Each row of a before or after table is a point. One or more steps were done to the points. Then noise was added and the rows were shuffled. The steps act on columns, c1 being the first. What was done? A step turns or swaps two columns, mirrors them in a line or flattens them onto one, adds a multiple of one to another, or multiplies or shifts one. Angles are multiples of 10 degrees, from the lower column toward the higher: turns from -170 to 170, lines from 10 to 170 but not 90. Use the fewest steps. Two steps may share a column if one is a turn and the other turns, adds or multiplies; they go together, in the order done. Otherwise the lowest column goes first.

Before (8 x 2)
[[ 2.5 -0.6]
 [ 2.0 -2.1]
 [ 5.4 -1.1]
 [ 2.5 -2.9]
 [-7.0  1.8]
 [-4.1 -1.4]
 [ 4.9 -0.4]
 [-3.4 -0.1]]
After (8 x 2)
[[ 2.6 -0.5]
 [-3.1  0.5]
 [ 5.4 -0.9]
 [-7.2  1.2]
 [-3.5  0.8]
 [ 2.2 -0.4]
 [ 3.0 -0.4]
 [ 4.9 -0.8]]
Steps: flatten c1 and c2 onto the line at 170 degrees

Before (10 x 8)
[[ 3.1  4.0  5.0  0.4  2.6 -0.3 -1.2  1.2]
 [ 0.6  1.1  0.5 -3.3 -2.3  3.8  1.5  1.3]
 [ 2.2 -3.1  2.2 -0.6 -2.4 -2.5 -0.6  4.1]
 [ 2.0  1.0  4.5 -2.0  2.3  0.5  0.7  3.4]
 [-2.5  0.6  0.7  1.3  1.4 -1.5 -3.9  2.3]
 [ 2.8 -3.1  2.1  2.3  2.7 -1.9  1.6 -3.5]
 [-3.8  1.9  3.5  3.7 -2.4  0.8  1.0 -2.5]
 [-1.1  4.0 -1.0 -0.7 -2.6 -3.3 -1.6  1.9]
 [-4.4  0.5 -0.1  3.5  0.0 -1.3  0.5  3.5]
 [-3.8 -3.0  1.2 -3.5 -0.9  0.0  0.0  0.9]]
After (10 x 8)
[[ 2.9  2.0  5.9 -3.1  2.8 -1.8  1.6 -5.8]
 [-1.1 -0.8 -3.4  4.1 -3.0 -3.2 -1.6  3.0]
 [ 2.4 -1.7 13.7  1.1  2.3  0.4  0.8  5.4]
 [ 2.9  0.5 15.4  4.3  2.9 -0.5 -1.1  2.1]
 [ 2.1 -1.0  6.4 -3.3 -2.1 -2.6 -0.4  6.8]
 [-2.5  1.3  2.4  0.5  1.5 -1.1 -4.1  3.6]
 [-4.9  3.6  0.0  0.6  0.1 -1.3  0.7  5.3]
 [-4.0 -3.5  3.6 -2.9 -0.7  0.2 -0.1  1.1]
 [-3.8  3.8 10.5  1.7 -2.5  0.8  1.0 -4.4]
 [ 0.7 -3.1  1.3  1.0 -1.8  3.8  1.4  1.9]]
Steps: swap c2 and c4; multiply c3 by 3; multiply c8 by 1.6

Before (9 x 12)
[[-4.0  5.0 -5.5  1.7 -5.0  0.3 -1.2 -2.7 -8.8  3.9  3.7 -5.4]
 [ 0.6 -2.3  4.4  4.0 -1.7  2.1 -3.7 -0.7  1.6 -0.1 -3.5 -1.9]
 [ 1.3  5.2 -4.5  2.1 -1.1 -4.1  2.1 -1.8 -6.2  4.3  2.7 -3.6]
 [-0.3  1.7 -0.4 -0.8 -2.0  0.8  0.9  4.3 -1.0  4.5 -2.0 -2.2]
 [ 3.0  1.3  4.7  0.3  3.3  5.8 -0.9 -2.8  1.2 -1.3 -2.7  2.6]
 [-1.2  4.8  3.9  1.2  3.8  0.0 -2.8 -1.8 -2.2  6.4 -3.2 -0.1]
 [ 4.5 -2.0  0.3 -2.1 -3.5  4.8 -6.1 -6.6  2.7 -1.5  5.3 -3.8]
 [ 1.6 -0.9  3.3 -2.6  1.6  0.8 -4.1  1.4  1.0 -3.4 -3.6 -0.7]
 [ 0.6  3.8  0.4  1.4 -0.1 -1.0 -2.3  1.6 -2.9  3.1  0.4  3.8]]
After (9 x 12)
[[  2.8  -4.0  -4.8  -4.8   3.5  -2.7  -1.6   3.6  -2.4  -1.3  -1.6   1.2]
 [ -0.7  -3.1   2.2  -0.2   0.8  -1.2   0.7  -4.4  -4.2   4.3  -1.2  -2.5]
 [  4.5  -7.0   3.8  -2.8  -0.1  -4.8  -5.5  -0.1  -0.2  -2.0   6.3   7.0]
 [ -4.3   0.4   6.2  -1.6  -4.8   1.3  -1.4  -3.2 -11.8   4.0   2.4   5.8]
 [  1.5  -5.9  -2.9   0.1   3.7  -3.2  -4.7  -0.9  -1.8  -4.1  -2.6   0.1]
 [  1.4   0.0   3.2   2.0  -4.1   3.6   2.1  -2.5  -9.5   5.0   2.2   3.5]
 [  0.8  -7.8   0.7  -3.6   6.1   2.3  -4.0  -1.4  -2.0  -0.1  -1.2   2.1]
 [ -1.3   0.5  -4.5  -0.7   2.9   0.9  -3.1   1.3  -5.2   6.3  -2.3   1.6]
 [  0.1  -1.2   0.4   0.6   0.7   2.0  -2.8   2.6  -5.8   3.5   1.6  -2.9]]
Steps: shift c2 by -5.0; turn c3 and c5 by 110 degrees; turn c5 and c11 by 20 degrees; turn c4 and c6 by 120 degrees; turn c8 and c12 by -120 degrees; shift c9 by -3.0

Before (11 x 20)
[[-1.9 -1.9  1.2  2.0  4.1  0.9 -0.1 -1.6 -0.6  6.2 -1.3  0.6 -3.9 -4.9
   1.9  3.9  2.4  2.1 -0.1 -0.1]
 [-5.8 -3.3 -4.5  4.0 -3.1  0.9 -0.5 -3.4 -2.5  1.8 -5.8  5.9 -5.8  2.8
  -0.8  5.9  2.4  6.9 -4.0  1.4]
 [-0.3  1.2  3.3  7.2  1.8  1.2  1.8  2.1  2.8  5.9  0.0  6.8 -0.6  5.2
   0.8  2.7 -3.4 -1.9 -2.0 -4.9]
 [-0.1  2.2  4.3  2.8  5.0  1.3 -2.3 -2.3 -4.2  4.2 -2.2 -0.9  1.0  0.0
  -2.1  2.0  1.6  0.1 -1.7  3.3]
 [-3.4  3.3  2.1  5.4  1.7  1.5  1.2 -3.7 -4.0  7.6 -4.8  6.8 -1.7 -2.5
   1.9  3.8  2.7  5.4 -1.2 -2.2]
 [ 3.5  1.1  2.4  1.9 -0.5  3.9  3.9  5.3  0.1  1.4  2.2  0.8 -0.5  3.4
   4.1  1.6 -4.7  1.6 -2.6 -4.7]
 [ 1.8 -0.6  1.9  4.5 -4.8  1.0  4.4  2.7  3.6 -1.1 -0.6 -0.5  1.0  3.2
   2.7  1.7 -3.2 -2.3  1.0 -8.2]
 [-0.1 -5.0 -2.8 -1.9 -0.7 -2.8  3.9 -0.3 -1.7 -3.1  0.9 -0.5 -1.7  1.7
   0.4 -3.4 -2.8  0.7  3.9 -6.2]
 [-3.5  2.6  4.1 -2.8  4.6 -1.9  1.8 -0.2 -0.2  2.2 -2.3 -1.0 -1.4 -2.9
  -0.8 -1.1  2.4  1.5  1.9  4.9]
 [ 2.3 -4.7  1.1  0.6 -3.3  1.4  8.6  0.1 -0.5 -1.7  2.8  1.1 -1.0  3.1
   2.8  0.9 -3.4 -1.7  4.2 -3.4]
 [-1.8 -3.9 -2.3 -4.7 -3.0 -6.1  6.0 -3.0 -3.9 -0.2 -3.1  2.3 -6.3 -3.0
  -1.5  4.2 -1.2  0.6  0.5 -3.9]]
After (11 x 20)
[[ 2.3 -4.7  1.1 -1.1 -3.4 -0.2  8.0  0.3  2.7  2.5  2.9  3.2 -0.9 -1.4
   2.9 -2.2 -2.8 -0.8  4.4  3.3]
 [ 3.7  0.8  2.2 -2.7 -0.7 -3.8  3.9  5.5  2.7  0.9  1.8  2.0 -0.6 -2.2
   3.8 -3.2 -3.8  1.7 -2.7  4.6]
 [-1.7 -2.0  1.4 -2.0  4.3 -4.0 -0.4 -1.3 -3.3 -5.1 -1.6 -0.1 -4.0  3.1
   1.8 -2.9  3.5  2.2 -0.4 -0.3]
 [ 2.2 -0.7  1.4 -5.7 -4.9 -0.4  4.2  2.4 -0.1  1.3  0.0 -1.2  1.3 -4.5
   2.8 -2.8 -2.1 -2.3  0.8  7.1]
 [-3.4  3.1  4.7  3.4  4.7  0.4  1.6  0.2 -2.0 -3.0 -2.2 -2.3 -1.8  2.4
  -1.1  1.9  1.9  1.6  1.8 -4.1]
 [-3.4  3.3  1.8 -5.3  2.0 -5.0  0.8 -3.8  0.6 -5.5 -4.7  3.3 -1.8  4.7
   1.8 -2.8  3.9  4.8 -1.7  1.1]
 [-1.6 -3.9 -2.5  4.3 -2.8  5.7  5.7 -3.1 -0.1 -2.4 -2.9  0.1 -6.1  5.1
  -1.6 -4.3 -0.1  0.2  0.3  4.6]
 [-0.2 -4.9 -2.8  0.9 -0.4  3.9  4.1 -0.5  2.6  1.5  1.0  0.2 -1.7  0.6
   0.4  2.1 -3.6  0.5  4.0  6.5]
 [-0.2  1.1  3.2 -8.1  2.1 -4.0  2.1  1.9  2.3 -4.6 -0.1  7.0 -0.6 -4.9
   0.7 -3.5 -2.1 -1.7 -1.7  3.6]
 [ 0.1  2.5  4.1 -1.9  5.1 -3.3 -2.4 -2.0  2.9 -3.3 -1.9 -2.7  0.9  3.3
  -2.3 -1.1  2.3  0.3 -1.6 -3.6]
 [-5.6 -3.3 -4.5 -3.6 -2.8 -1.7 -0.5 -3.4  4.0 -1.0 -6.2  1.9 -5.9  0.3
  -1.0 -4.9  4.5  7.0 -4.0 -2.1]]
Steps: turn c4 and c20 by -170 degrees; turn c6 and c10 by 150 degrees; turn c9 and c14 by -130 degrees; add 0.7 times c11 to c12; mirror c16 and c17 in the line at 80 degrees
